Each row of a before or after table is a point. The points were changed in one or more steps. Then noise was added and the rows were shuffled. The steps act on columns, c1 being the first. Write out the steps. A step turns or swaps two columns, mirrors them in a line or flattens them onto one, adds a multiple of one to another, or multiplies or shifts one. Angles are multiples of 10 degrees, from the lower column toward the higher: turns from -170 to 170, lines from 10 to 170 but not 90. Use the fewest steps. Two steps may share a column if one is a turn and the other turns, adds or multiplies; they go together, in the order done. Otherwise the lowest column goes first.
In the rows, 128 means zero.

Before (10 x 2):
[[152 105]
 [186 158]
 [197 146]
 [181 155]
 [175 135]
 [192 130]
 [ 47 155]
 [182 154]
 [189 150]
 [100 114]]
After (10 x 2):
[[151 189]
 [130 172]
 [131 192]
 [149 198]
 [103 150]
 [151 184]
 [111  99]
 [154  46]
 [158 179]
 [161 186]]
Steps: swap c1 and c2

Before (12 x 6):
[[165  45  97 209 129 176]
 [189  74 157 128  86 177]
 [173 115 215 180 126  53]
 [109  88 106  46  98 126]
 [100 161  98 177 101  88]
 [174 168  56 117  46 163]
 [124  81 150 120  65 129]
 [154 160 125 122 181 142]
 [106  93 144 124 178  85]
 [161  84 117  93  75  60]
 [ 93  59 124 171 164  78]
 [184 131  72 141 110 116]]
After (12 x 6):
[[123 114 151 120 206 132]
 [ 94 197 120 172 158  75]
 [186 114  71 142 138 114]
 [154 150 128 121  69 140]
 [190 130 159 129 197 179]
 [104  83 101 175 119  89]
 [163 114 115  92 195  60]
 [111 129 106  46 176 126]
 [163 180  96 209 189 177]
 [173  41  54 116 151 165]
 [105 190 146 125 123  85]
 [173 134 215 177 138  51]]
Steps: turn c2 and c5 by -130 degrees

Before (12 x 11):
[[145 206 127 121 115  70 140 150 131 189 137]
 [146 112 156 132 158 145 143 107 136 187 135]
 [148 119 128 122 123 128  96 113 125 161 150]
 [119 158 171 130 140 104 132 149 113   7 144]
 [123 147 175 110 104 148 117 148 149 176 121]
 [143 156 136 131 118 122 131 152  89  94  95]
 [ 18 112 167 103 103 122 142 142 141 155 141]
 [137 119 121 109 162 121 123 151 147  88 124]
 [143 118 134  70 100 141 153 141 112 166 142]
 [124 161 148 114 132 146 125  83 149 147 115]
 [143 144 124 134  82 122 154 131 152 179 135]
 [150 154 176 111 109  63 127 115 147 179  85]]
After (12 x 11):
[[158 113 156 133 147 135 141 109 109 187 137]
 [102 146 173 109 123 130 117 146  97 176 119]
 [102 114 168 101  19 113 141 144 122 155 137]
 [124 118 127 121 148 130  98 117 130 164 153]
 [160 117 122 109 136 112 123 148 118  86 120]
 [ 81 144 124 136 146 109 153 132 114 177 134]
 [118 156 136 131 141 149 132 145 160  95  92]
 [116 206 128 122 146  81 139 154 165 187 131]
 [132 162 148 115 125 127 126  83 100 145 122]
 [140 158 173 129 118 119 132 152 155   8 141]
 [108 154 176 108 149  68 126 109 155 182  88]
 [ 98 118 133  70 143 147 155 143 132 167 139]]
Steps: swap c1 and c5; mirror c6 and c9 in the line at 160 degrees; turn c8 and c11 by -10 degrees

Before (13 x 18):
[[199 125 114 120  98 147 133 130 153 166 118   7  83 139 119 145  79 109]
 [159 181 113 125 146 118 164 149 179 136 127  76 100 112 161 152  71  85]
 [179 170 128 153 126 182 152 110 184 151  56  73  99 128 148 136  82 160]
 [208 163 116 107  93 123 150 143 143 174 103  89 139  86 100 155  53 132]
 [137 133 114  99 151 161  71 130  59  81 155 132  83  66 154 180 189 196]
 [107 145  89  85 140 152  56 103  64  73  79 130 114  99 122 164 160 108]
 [152 121 103 123  61 159  72 133 102  64 123 151 104  78 144 207 194 113]
 [179 152 138 132 121 136 178 190 122 162  74  56 137 136 161 125 106 117]
 [179 133 112 106 143 147  87 133  85  63 137 158 103 156 102 205 170 145]
 [ 95 104 101 102 125 148 155 105 127 138  80 168  45 126 147  67 137 149]
 [ 82 142  79 103 123 190 104 155 145 176 109 147 103 153 163 104 112 146]
 [108 146 143  86  79 105  34  99  73  64 117 156  84 141 161 174 157 165]
 [159 132 151 127 110 173 165 203 177 111  95  47 115  95  95 144  41 125]]
After (13 x 18):
[[106 145 144  87  82 105  34 101 173  66 117 156  82 130 160  80 158 173]
 [155 183 111 124 104 118 161 149  78 136 129  76  99 123 160 147  68  85]
 [150 121  97 123  48 156  71 131 118  66 123 152 104 123 142  59 195 157]
 [137 132 101  98  76 160  71 130 207  79 154 131  83 123 154 151 193 185]
 [199 126 117 122 108 146 134 130 105 163 120   9  83 127 120  98  79 105]
 [ 81 141  85 102 151 189 105 154 145 176 109 148 104 121 162 122 113 108]
 [207 162 110 109 100 124 150 141 127 175 102  89 140 124 100  94  54 115]
 [106 146  86  86  92 153  55 102 119  71  79 127 116 119 123 140 159 195]
 [179 135 119 105  50 149  86 134 152  63 136 157 103 126 104 144 171 167]
 [179 152 140 132 130 137 181 188 119 162  74  54 137 132 161 121 107 135]
 [ 94 106 101 102 189 150 157 104 150 137  81 169  47 123 146 126 138 124]
 [159 135 145 128 111 174 167 202 115 111  93  50 117 132  96 108  39  80]
 [178 171 127 153 119 182 152 111 146 151  56  75 101 129 148 127  84  70]]
Steps: flatten c3 and c14 onto the line at 10 degrees; turn c5 and c16 by 90 degrees; turn c9 and c18 by -100 degrees

Before (9 x 48):
[[140 120  88 104 140 111 108 134 180 133 182 119 143 105 104 101 161 129
  177 114 124 114  92  79 134 126 145 113 106  77 123 143 136 123 115 153
  186  76 110 118 148 157 185  94 134 168 115  53]
 [ 98 163 134 153 181 160 168 140 101 167 158 184 160 177 153 140 129 109
  119 123 115 110 136 110  80 113 108 109 164 164 163 160 170 156 153 103
  122 121 182 178  72  90  91 114  98 124 114 115]
 [109 172 152 182 152 146 144 129  74 146 120 173 104 172 142 156 100  69
   88 141 118 139 140 157  86 113 127 151 211 157 155 148 186 161 131  87
  146 130 166 155 123 137 108 151 137 128 103 110]
 [111  93  99 105 118 101  90  98 163 123 173 119 144 109 144 107 134 142
  177  77 161 110 100 127 168 187 143 161 133  87  94 109  82 139 142 168
  131 119 134 108 151 163 185 112 187 159  92 107]
 [135 124 147 127  92  75  89  95 148  82 201 112 123 104 133 126 106 177
  174  70 147 113 112 116 143 194 134 144 128 102  44 119 117 145 131 111
  173 117 136 124 128 179 158 167 150 145 132  93]
 [113 173 181 181 180 129 187 122 123 143 105 163 122 163 143 134  94 121
  126 131 124 150 149 118  90 105 113 156 156 167 164 149 183 183 191 125
  148 153 118 164  93 136 112 149 112 106 102 132]
 [171 134 111  79 192 154 160 123 212 189 102 192 185 113 116  83 134  94
  102 119 100  94 153 120  99 118 156  85 110 164 149 141 135 171 132  77
  142 132  95 134 154 112  98 137 107 132 138 127]
 [159  98 110 106 126 105  90  91 139 118 178  90 105  72 148 124 150 188
  152  59 141 117 129 109 172 147 150 115 122  97 116  97  83 163 156 151
  173  85 131  98 149 155 149 138 143 164 115  56]
 [116 177 138 180  98 122 160 135 123 139 138 125 134 152 154 186  91 123
  129 134 124 150 187 139  71 115 120 158 141 211 146 129 182 202 169  87
  135 153 170 199 123 140  97 160 138 138  67 124]]
After (9 x 48):
[[111  93  99 106  99 102  90  98 164 124 173 120 144 109 144 107 133 142
  237 101 135 110 138 126 168 187 142 160 134  86  94 109  55 138 163 168
  132 119 134 108 151 163 185 112 186 158  93 107]
 [139 120  88 104  93 110 109 134 180 134 183 120 145 105 104 100 160 129
  181 147 117 114 116  80 134 126 145 113 105  76 124 142 140 123 122 153
  185  76 110 118 148 158 185  95 133 169 114  53]
 [ 98 164 134 153 137 160 168 141 101 167 159 183 161 177 153 140 129 109
  131 115 154 110  74 110  80 113 108 109 163 165 164 160 194 157 118 104
  123 122 181 179  71  91  90 114  99 124 114 115]
 [116 178 138 179 186 123 160 136 123 138 139 125 135 153 153 185  90 122
  119 136 168 150 157 139  71 116 120 158 141 211 146 129 214 202 131  88
  136 153 171 200 123 140  97 161 140 138  67 124]
 [108 172 152 182 140 146 143 128  73 147 120 173 104 173 141 156 101  69
   82 114 133 139 103 157  86 113 128 150 210 158 156 149 220 161 119  88
  145 130 166 155 123 137 107 151 136 129 103 108]
 [113 172 181 181 150 129 186 122 123 144 105 164 121 163 144 134  95 120
  123 130 190 150  76 118  90 105 113 156 156 168 164 149 216 184 134 124
  148 152 118 164  92 136 113 148 111 106 101 132]
 [158  99 110 106 129 106  90  90 139 118 177  89 104  72 148 124 150 190
  249  58 153 117 129 110 172 146 150 116 123  98 116  97  56 163 144 151
  174  85 131  97 148 155 149 138 142 165 114  56]
 [171 134 111  80 153 154 159 124 212 189 102 193 185 114 115  83 134  93
  125  97 137  93  64 120 100 117 156  84 109 163 150 140 139 170 101  78
  141 132  94 134 154 112  98 138 108 133 139 127]
 [135 124 148 127 113  75  90  95 148  82 201 112 124 104 132 126 106 178
  247  89 128 114 164 116 144 195 134 144 129 103  44 118 112 145 148 111
  173 117 136 124 128 178 158 168 150 145 133  93]]
Steps: turn c5 and c23 by -90 degrees; multiply c20 by 2; turn c19 and c20 by 50 degrees; mirror c21 and c35 in the line at 50 degrees; multiply c33 by 1.6

Before (8 x 64):
[[113 140 106 144 156 159 106 102  30 183 132 103 116 175  99 171  74 173
  100 148  67  68 183  87 154 171 184  44 162 125 153 141 165 125 187  75
  126  45  31 169  90  67 129  52  45 163 138  82 118  72  57 117 137 171
   61 175 143 209  84 113  59 149  99  89]
 [121 146 112 109  74  75  98 199 194 100 122 195  59  95  72  80 118 186
   94  99 123 152  60 116 128 182 113 180 133 146  65 193 154  93 153  56
   95  76  94  88 139 100  83  93 183 151  99 143 124 183 153 111  44 114
  113 207  92 153  48 152 174 147 215  80]
 [178  54 197 143  87  84 168 144 178 114  80 185 177  90 181 105 132 105
  179  92 148 228 113 150 139  98  79 161 181 108  95  88 155  89  80  28
  128  94 149  75 123 114 107 135 126  99 170 105 110 143 135 104  45  86
  119  73 125 132 142 131 219 148 164 174]
 [ 50 141  61 156 172 139 106  65  89 188 175  79 126 118  86 153  63 133
  135 118  72 112 160  39 135 155 153  20 137 155 192 154  99 157 176  98
   67  50 100 160  97  67 172  57  73 153 118 104 152 113 103  72 133 179
  118 171 171 229  71  79  96 111 122  75]
 [142  96  91  80  47  10 109 172 136  67 141 208  83  79 118  95 126 151
   98  84 163 160  51  90 134 154  78 179 128  91 109 136 175 105 153  53
   91 106  95 103 116  82  82  40 167 165  87 148 123 119 189 142  49  76
   93 118  45 144 126  85 190 107 222  66]
 [ 79 126  66 167 153 144 116  97  90 181 167  90 148 185 102 164  89 119
   69 168 123  78 138 121 122 174 174  77 117 170 186 199 112 160 157 127
   90  84  85 148 110 110 170  88  76 123 138  60 171 122  71 179 142 186
  166 125 212 194  74 153 118 143  90 116]
 [183  49 135 199 136 134 145 113 130 103  76 144 159  86 156 131 165 132
   93 114 135 138 139 163 117  69 108 121 138 157 124 134  53 125  55 137
   54 161 192 124 203 131 115 161  97  66 185 120 161 104 131 136  97 139
  159 114 171 179 153 200 152 233 158 198]
 [201 108 163 133  51  71 124 155 166  94  70 146 133  90 143  73 162 116
  155  83 127 185  55 147 116 112  88 156 199 125  94  72 128  76  87  16
  168 154 145  79 126 109 119 123 182  84 180 180  81 120 180 115  84  82
  137  89 122 125 204 109 147 105 167 146]]
After (8 x 64):
[[142 169  92 157 227  10 108 173 137  67 168 150  83  77 119  94 126 149
  115  84 164 158  51  90 134 154  78 179 127  91 109 137 175 104 153  53
   90 105  96 102 115  80  82  39 167 166  88 147 123 118 190 142  49  92
   94 119  45 144 125  87 189 106 222  65]
 [121 148 112 127 171  75  98 199 193 101 149 167  59  95  72  80 119 186
  159  99 124 151  60 117 128 181 112 179 132 147  66 194 155  93 153  57
   95  76  94  88 138 100  83  92 183 150  97 143 125 181 152 111  45  91
  112 207  91 154  47 152 173 148 214  78]
 [ 79 181  68 152  50 145 118  98  91 180  77  96 148 185 101 163  90 120
  155 167 124  77 139 120 122 173 174  77 118 169 186 198 113 160 159 127
   89  85  84 148 111 111 169  89  76 122 139  61 172 121  72 179 143 112
  168 126 211 193  73 152 119 142  91 116]
 [179 121 197  76 196  84 167 143 179 113 130 164 177  90 182 104 131 105
   39  92 149 227 113 150 141  97  78 160 179 107  95  88 155  89  80  28
  129  95 149  73 124 114 106 136 127  99 170 106 110 144 135 104  45 121
  117  72 125 131 142 131 219 148 164 172]
 [182 198 136  55 110 135 144 113 128 103  78 147 158  86 157 132 167 132
   77 114 135 140 138 163 116  68 107 123 138 157 124 135  54 124  56 138
   53 161 192 124 204 131 115 160  98  67 185 122 161 103 132 135  95 128
  159 114 171 179 152 201 152 233 158 198]
 [ 50 115  61 163  47 139 107  66  88 189  87  85 128 118  87 153  62 134
  136 117  73 112 160  40 134 156 151  19 138 156 191 154  98 157 176  99
   66  51 100 160  96  67 172  57  72 154 117 105 153 113 101  72 133 132
  117 172 171 230  70  80  97 113 123  74]
 [201 114 163  72 220  71 124 156 165  95 143 117 134  89 143  73 163 116
   98  82 127 185  55 147 116 113  88 156 200 126  94  69 128  77  86  15
  169 153 145  79 125 108 121 124 181  85 180 181  82 119 181 116  83  91
  138  89 122 125 203 108 148 105 166 146]
 [113 146 105 126  65 158 107 104  30 184 111 119 116 175  99 171  74 174
  152 148  67  68 183  88 154 171 185  43 162 125 153 141 165 125 188  75
  125  46  29 170  89  66 129  53  45 164 138  83 117  72  56 119 138 125
   61 175 142 209  83 113  59 149  99  89]]
Steps: turn c2 and c19 by 120 degrees; turn c4 and c11 by -110 degrees; multiply c54 by 1.3; turn c5 and c54 by 120 degrees; add 0.5 times c6 to c12
